Each point is reached from the start by the listed moves, each made once or not at all, plus a little noise. Is the number of moves made odd or even? Then give how often each move was made.
In the rows, zero is written as 128.

Moves:
(1): [177 127 106]
(2): [107 181  97]
Start: [131 140 111]
Points:
[133 142 112] => even (0, 0)
[158 193  56] => even (1, 1)
[181 140  89] => odd (1, 0)

Moves:
(1): [183 107 142  77]
(2): [137 174 134 128]
(3): [100 131 195 160]
Start: [101 109 117  97]
Points:
[ 71 111 185 124] => odd (0, 0, 1)
[156  90 131  49] => odd (1, 0, 0)
[ 98 112 117  96] => even (0, 0, 0)
[125  93 198  77] => even (1, 0, 1)
[108 157 121  95] => odd (0, 1, 0)

Moves:
(1): [200 115 156  99 163 126 144 160]
(2): [128 171 115 163  82  93 126 110]
(3): [137 111 163 139 152 122  79 103]
(4): [120 127 142 191 147 112 162 133]
(5): [146 142  95 126 157 136 123 112]
(6): [152 141 148 149 125 180 126 126]
Start: [125 157 129 116  99 144 104 132]
Points:
[205 127 193  98 159 136  72 139] => even (1, 0, 1, 0, 0, 0)
[211 192 125 183 135  99 146 129] => even (1, 1, 0, 1, 1, 0)
[235 152 191 176 198 182  96 127] => odd (1, 0, 1, 1, 1, 1)
[136 208  97 213 102 102 131 106] => odd (0, 1, 0, 1, 1, 0)

Moves:
(1): [166 128 133 166 125 130 125 120 131 111 148 147]
(2): [112 153 125 163 157 139  83 141 141 150 118 153]
(3): [120 130 166 143  93 134 112  78 157 153 142 115]
(4): [110 128 123 157 121 133 144 132 114 117 132 113]
(5): [126 117 123 139 177  99 117 113 144 147 152  89]
(6): [143 113 147 119 175 171 109 128 106 140 132 143]
(7): [128 149 147 127 146 117 159 118 125 135 129 144]
(8): [138 118 142 129 129 132 146 179 138 121 127 113]
(9): [121 130 121 127 146 146 143 115 156 106 126 131]
Start: [159 125 140 122 158  93 117  94  96 104 138 137]
Points:
[160 134 162 146 233 148  58 108  87 141 133 175] => even (0, 1, 0, 0, 0, 1, 0, 0, 0)
[186 137 209 174 159 109 163  65 165  91 173 141] => odd (1, 0, 1, 0, 0, 0, 1, 1, 1)
[185 162 169 192 226 116 133 124 148  89 144 179] => odd (1, 1, 0, 0, 0, 0, 1, 1, 1)
[209 123 220 172 233 106  98  10 113 151 202 138] => odd (1, 0, 1, 0, 1, 1, 1, 0, 0)
[192 127 203 201 215 174  64  85 159 123 166 172] => even (1, 1, 1, 0, 0, 1, 0, 1, 1)
[158 163 176 149 249 136  84  98  87 148 135 192] => odd (0, 1, 0, 0, 0, 1, 1, 0, 0)

Moves:
(1): [198 116 194 143 184 106 135 101 123 151  89 146 163  92]
(2): [146 173 120 140 162 147 142 103 133 129 146 130 147 153]
(3): [124 124 189 120 130 150  97  82 115 106 146 104 118 116]
(4): [ 91  85 162 177  99 156 147 184 108 150 133 130  81 129]
(5): [102 142  89 153 170 117 122  94 156 135 116 151 155  93]
(6): [147  92  71 137 104 178 130 129 124 141 118  95 126 125]
(7): [146 146 163 109 125 139 141 144 165 146 132 105 195 132]
(8): [131 118 137 119 133 128 113 156  90 133 140 121 137 112]
(9): [152 144  66 149 103 163  99 149 193  87 171 140 135 142]
(10): [147  94 158 109 139 136 112 148 152 177 137 140 117 148]
(11): [111 102 130 136 145  88 148  97 104  95 155 112 145 117]
(12): [138 134 136  41 155 200 146 141 142 126 121 175 152 141]
Start: [ 87 118 155 114 150 116 172 111 109 118 154 148 129 143]
Points:
[114  47 106  52 203 249 115  86 163  97 235 165 189 110] => even (0, 0, 1, 0, 1, 1, 0, 1, 1, 1, 1, 1)
[240  63 171 114 169 200 134 172 185 186 172 127 238 122] => even (1, 0, 0, 0, 0, 1, 1, 1, 1, 1, 0, 0)
[141  55 238  70 143 211 127 131 113 180 185  75 181 132] => odd (0, 0, 1, 0, 0, 1, 1, 1, 0, 1, 0, 0)

Moves:
(1): [139 121 112 137 132 144 123 135 125 136 129 147 157 134 133 151 106 133]
(2): [114 137 133 142 122 157 134 137 143 136 129 107 136 132 118 131 119 125]
(3): [120 125 125 132 127 146 130 100 128 165 151 134 146 131 132 121 124 102]
(4): [138 127 153 132 149 148 111 138 116 114 121 139 116 134 119 140 124 131]
(5): [139 112 123 118 138 110 113 139 146 125 145 143 145 131 126  96 124 117]
(6): [133 127  92 130 141 135 138 139 125 121 137 117 106 146 139 149 131  98]
(7): [144 136 128 128 118 131 132 110 122 118 124 121 117 152 122 130 129 119]
(8): [110 148 128 125 130 135 123 107 144 111 101 106 120 143 130 115 117 126]
(9): [139 117 137 164 142 116 136 134 132 150 119 138 131 131 132 146 121 142]
(10): [124 133 112 127 126 111 146 129 114 121 131 128 140 131 124 114 134 121]
(11): [ 94 109 127 140 119 126 113  83 134 133 172 112 141 154 130 120 133 148]
(12): [143  99 127 129 121 131  97 136 107 138 131 142 119 133 141 114 115 129]
(13): [133 125 123 111 139 128 127 120 146 137 115 119 115 115  91 119 117 141]
(14): [134 102 117 138 116 126 110 124 121 117 123 135 129 141 130 148 132 104]
(15): [114 137 164 133 116 112 152 123 122  99 131 145 118 151 124 143 110 120]
(16): [129 114 121 134 113 132 113 138 122 126 129 159 120 144 124 120 142 121]
(17): [142 105 112 102 143 113 141 115 132 161 102 125 136 146 121 149 128 134]
(18): [131 115 134 125 136 118 160  97 143 128 124 127 146 127 128 116 117 134]
Start: [118 107 130 115 114 138 117 143 129 140 127 125 113 122 138 144 143 137]
Points:
[125  73  93 110 158 163 136  43 146 138 112  95 129 233 135 190 103 134] => even (1, 0, 0, 1, 0, 1, 1, 1, 0, 0, 1, 0, 0, 0, 0, 0, 1, 1)
[ 80  89  91 130 117 144 151  78 125 156 195 130 141 189 113 161 103 107] => odd (1, 0, 1, 0, 0, 1, 0, 0, 0, 1, 1, 0, 1, 0, 1, 0, 0, 0)
[117   7 136  96 131  84 123  69 145 123 136 178 138 213  76 130 124 131] => even (0, 0, 0, 1, 1, 0, 0, 0, 0, 1, 1, 0, 1, 1, 1, 1, 1, 1)
[ 73  84  94 146 102 153 114  72 104 139 184 131 135 223 168 146  89  91] => even (1, 0, 1, 0, 0, 1, 0, 1, 0, 1, 1, 1, 0, 0, 1, 0, 0, 0)
[108  60 181 149  96 178  93 118 124  86  92 159  92 202 128 146  95 104] => even (0, 1, 0, 1, 0, 0, 0, 1, 0, 0, 0, 1, 0, 1, 1, 1, 0, 1)
[115  40 172 180 131 119 132  93  96 132 160 178 157 193 145 166  78 173] => even (1, 0, 0, 1, 0, 0, 0, 0, 1, 1, 1, 1, 0, 0, 1, 0, 0, 1)
[ 87  60 155 178  92 118 165  56 153 160 202 161 173 226 121 100 115 107] => even (0, 1, 1, 0, 1, 0, 1, 0, 1, 1, 1, 0, 0, 0, 1, 1, 0, 1)

Moves:
(1): [123 131 116 128 114 123 108 132 142 118 124 106 124 148 104 120 142 135
 127 156 110 129 128 126 133 137 109]
(2): [132 128 113 128 144 141 114 141 145 118 125 131 142 139 139 117 122 126
 121 124 127 119 137 117 148 114 121]
(3): [129 129 119 131 134 135 113 116 134 130 127 121 126 127 124 120 130 134
 135 121 132 134 117 124 116 137 136]
(4): [ 99 147 130 124 152 104 124 119 118 135 108 139 119 120 114 133 153 140
 123 139 114 125 124 103 127 139 127]
(5): [119 121 133 148 141 109 135 129 122 132 122 116 124 120 126 137 141 142
 122 123 113 129 112 130 127 121 126]
(6): [120 152 126 119 129 130 109 132 145 156 125 128 125 127 147 120 133 133
 111 132 132 122 122 142 123 117 117]
(7): [121 134 133 151 111 135 134 156 124 129 137 160 131 146 128 132 127 120
 152 127 143 137 109 130 123 136 135]
(8): [116 109 109 141 127 141 134 109 128 128 132 102 136 133  89 125 146 141
 142 130 127 102 149 150 158 125 133]
(9): [124 114 135 150 132 130 131 127 142 136 118 123 139 120 151 124 117 119
 128 146 120 122 134 141 142 127 133]
(10): [114 132 135 119 135 118 126 132 140 118 139 132 131 128 136 132 123 103
 131 122 135 142 125 140 124 130 114]
(11): [119 150 138 126 127 123 144 117 136 127 132 127 127 126 133 115 122 131
 121 127 113 120 134 136 131 138 126]
(12): [113 118  97 145 134 146 136 127 111 121 114 114 150 131 149 111 144 129
 158 109 151 135 131 137 152 144 152]
(13): [139 123 127 151 143 138 125 119 127 121 128 123 131 143 138 121 138 113
 119 120 125 139 106 126 120 131 128]
(14): [121 132 127 113 121 136 147 134 133 141 122 140 117 154 120 115 118 127
 134 112 132 105 126 145 134 137 163]
(15): [123 120 148 125 126 118 141 140 111 123 135 129 132 152 122 115 136 149
 139 134 157 115 130 126 125 114 129]
(16): [139 119  97 130 124 135 117 138 128 126 107 133 137 144 118 109 109 133
 126 103 140 136 139 146 152 141 128]
(17): [144 131 127 123 138 128 117 131 122 125 122 137 133 132 134 132 129 126
 132 134 126 136 117 139 102 113 126]
(18): [135 137 143 113 125 133 113 138 121 117 135 131 118 125 118 136 106 137
 107 121 122 122 124 128 128 133 129]
(19): [135 132 115 138 139 112 134 141 132 127 128 129 130 128 146 118 107 107
 114 142 136 134 129 133 124 108 124]
(20): [123 138 141 131 133 127 150 143 131 119 119 128 115 114 152 132 128 113
 149 145 130 105 165 122 140 135 108]
(21): [140 147 120 131 150 116 130 118 115 141 139 118 125 131 109 125 123 120
 145 144 110 139 111 118 159 102 132]
(22): [112 116 137 142 116 105 120 105 123 127 140 142 124  98 146 156 151 121
 134 104 127 128 127 118 123 128 132]
(23): [122 124 127 128 139 114 126 133 117 133 137 123 124 123 139 128 133 137
 126 140 127 135 140 118 126 134 122]
(24): [126 143 144 123 130 139 134 129 139 118 108 125 126 143 122 130 126 131
 118 120 130 143 147 147 121 127 146]
Start: [167 153 123 161 133 123 121 131 127 111 119  98 136 141 136 156 112 108
 151 147 109 122 103 157 131 132 141]
Points:
[143 152 149 189 160  74 162 184 153 100  95  88 124 186 180 128 101  70
 173 206 115  85 115 203 130 102 123] => odd (1, 0, 0, 0, 1, 0, 0, 0, 1, 1, 0, 0, 0, 1, 1, 0, 1, 0, 1, 1, 0, 0, 0, 0)
[ 94 197 111 194 188  90 145 184 128  86  82 164 144 165 224 155 139  45
 206 124 152 125 143 169 136 140 175] => even (0, 1, 0, 1, 0, 0, 1, 0, 0, 1, 0, 1, 0, 1, 0, 0, 1, 0, 1, 1, 0, 1, 1, 1)
[141 171 104 192 141 140  89 177 112 124 102 120 171 188 191  87  87 145
 178 129 166 126  91 217 144 156 170] => odd (0, 0, 1, 0, 0, 1, 1, 0, 1, 0, 1, 1, 0, 0, 1, 1, 1, 1, 0, 0, 0, 0, 1, 0)
[142 208 131 141 176  94  92 105 137 149 127 115 116 150 164 165 122  89
 163 123 105 154  84 202 108 107 181] => odd (0, 0, 1, 0, 0, 1, 0, 0, 0, 1, 0, 0, 0, 1, 0, 0, 1, 0, 0, 0, 1, 1, 1, 1)
[109 229 106 147 172 102  64 124 193 118 105  84 133 157 134 119 137 118
 119 176  72 117  94 142 138 145  99] => odd (1, 1, 1, 1, 0, 1, 0, 0, 0, 1, 1, 0, 0, 0, 0, 0, 0, 0, 0, 0, 0, 0, 0, 0)
[ 89 212 113 172 229 102 143 137 117 143  54  61 136 189 139  89 124 144
 198 146 118  85 148 249 212 144 184] => even (0, 0, 1, 1, 1, 1, 0, 1, 1, 1, 1, 1, 0, 1, 1, 1, 1, 1, 0, 1, 1, 0, 1, 1)
[103 172  91 219 127 115 126 142 139 106 134 105 167 224 172 104 164  71
 203 127 159 103  71 243 138 130 167] => odd (1, 0, 0, 0, 0, 1, 1, 1, 0, 1, 1, 1, 1, 1, 1, 0, 1, 0, 1, 0, 0, 1, 0, 0)
[129 223 120 223 199 152 107 163 143  81 105  53 151 233 128  94 150 111
 208 159 116 114  90 219 185 112 131] => odd (1, 1, 1, 0, 1, 1, 1, 1, 0, 1, 1, 1, 1, 0, 1, 0, 1, 1, 0, 1, 1, 0, 0, 1)
